Each row of a before or after table is a point. The points were changed in one or more steps. Then noise was added and the rows were shuffled. The steps act on columns, c1 being the first. Write out the steps. A step turns or swaps two columns, mirrors them in a line or flattens them onto one, adds a multiple of one to another, or multiplies or shifts one. Angles are multiples of 10 degrees, from the lower column toward the higher: turns from -170 to 170, lines from 10 to 170 but not 90. Use the fewest steps. Two steps may share a column if one is a turn and the other turns, adds or multiplies; they go together, in the order done. Otherwise the lowest column goes first.

Before (9 x 3):
[[  50  -15  -69]
 [  52 -101  -57]
 [ -27    3   13]
 [  48    1   26]
 [  -2   -9  -44]
 [  43   12  -70]
 [  14    9  -70]
 [ -35   11  -26]
 [  41    4  -50]]
After (9 x 3):
[[  51   10  -52]
 [  40  -15  -81]
 [  40    9   19]
 [  21    5  -60]
 [  43   15  -76]
 [   2    4   28]
 [  37  -10  -20]
 [  24 -101  -71]
 [ -48   -1  -27]]
Steps: mirror c1 and c3 in the line at 120 degrees

Before (9 x 8):
[[ -3  13   2 -15 -19   0 -24 -23]
 [ 29  27 -25  -4 -26  -5   3 -17]
 [  1  10  -1  27 -22   0  16   6]
 [ 13  -6   5 -30 -36  -6  17 -26]
 [ 16 -20   8  28 121   3  15 -17]
 [ -8  20  -7  -1 -14 -25  13 -40]
 [ 18 -10 -13  20 -23 -30  -8 -12]
 [ 17   1  -7  29 -16  10   1 -42]
 [ 30  25  20  19 -32 -18  -2 -21]]
After (9 x 8):
[[  28    6   -4   21    9   -8   12   33]
 [  19    1    1   20    8  -22   19   23]
 [  -7   13  -13   -1  -15   -6   26   41]
 [  29   29  -22   -4    6   -1    7   29]
 [  -3    7   -4  -14    2  -20  -15   29]
 [  13   -6    4  -30   11   12   16   43]
 [  15    7   -5   29  -15    7   -7   42]
 [   0    8   -3   25   22   14   10    8]
 [  17  -15   15   29 -104   12    7  -64]]
Steps: flatten c2 and c3 onto the line at 140 degrees; turn c5 and c8 by -140 degrees; turn c6 and c7 by -50 degrees

Before (13 x 11):
[[  19 -121   39   -8   87   68    7   44  -80  -46   19]
 [ -16  -20   21  -35  -18  -47  -48  -23  -29   39   42]
 [  15  -13  -28  -18   22   33  -16  -14   -9   56   -8]
 [  17    1   -6   12  -44   -4   34   65  -43   69   56]
 [ -19  -46   -1  -69  -49    1    3   11   16   45   27]
 [  15    9  -51  -23  -36   37  -62  -71   47  -47   78]
 [  -7 -108   51   50   35   79  -17   -7  -45  -65  -34]
 [  11   -2  -39  -44  -53  -29  -56   65  -12   49    7]
 [  26    3  -32  -23   -7  -22   17  -35   31  -64   16]
 [ -10   61    0  -37    6   21  -18  -21   34  -63   43]
 [ -30   37  -23  -44  -32   29  -11  -16   10  -30   29]
 [   1   -7  -48  -27  -36   16   20   15  -95   16   22]
 [ -59 -121  -25   47   76   50  -18   12  -36  -25    5]]
After (13 x 11):
[[ -46   -6  -50  -20  -36   72  -64   37   46   14   78]
 [ -23 -110  -24   52   74  -13  -17   49  -35  -57    5]
 [ -48  -98   36   -7   88  -44    5   71  -81   18   19]
 [ -62   -9  -35  -20   -5   36   17  -22   35   31   15]
 [ -65   49    0  -37    6   22  -19   20   36  -12   43]
 [  39  -12   21  -31  -17   21  -47  -50  -31  -16   40]
 [ -31   33  -25  -45  -32   14  -11   26    8  -30   30]
 [  13   21  -49  -28  -33  -17   20   15  -92   -1   20]
 [  43  -52   -1  -67  -49   -8    2    3   13  -20   31]
 [  67   14   -3   12  -43  -67   34  -10  -42   16   55]
 [  57   -6  -28  -14   25   14  -15   31  -10   14   -4]
 [  50    0  -39  -43  -49  -64  -53  -30   -9    9    6]
 [ -65  -93   47   50   32    9  -18   79  -44  -10  -30]]
Steps: swap c1 and c10; add -0.3 times c9 to c2; turn c6 and c8 by 90 degrees
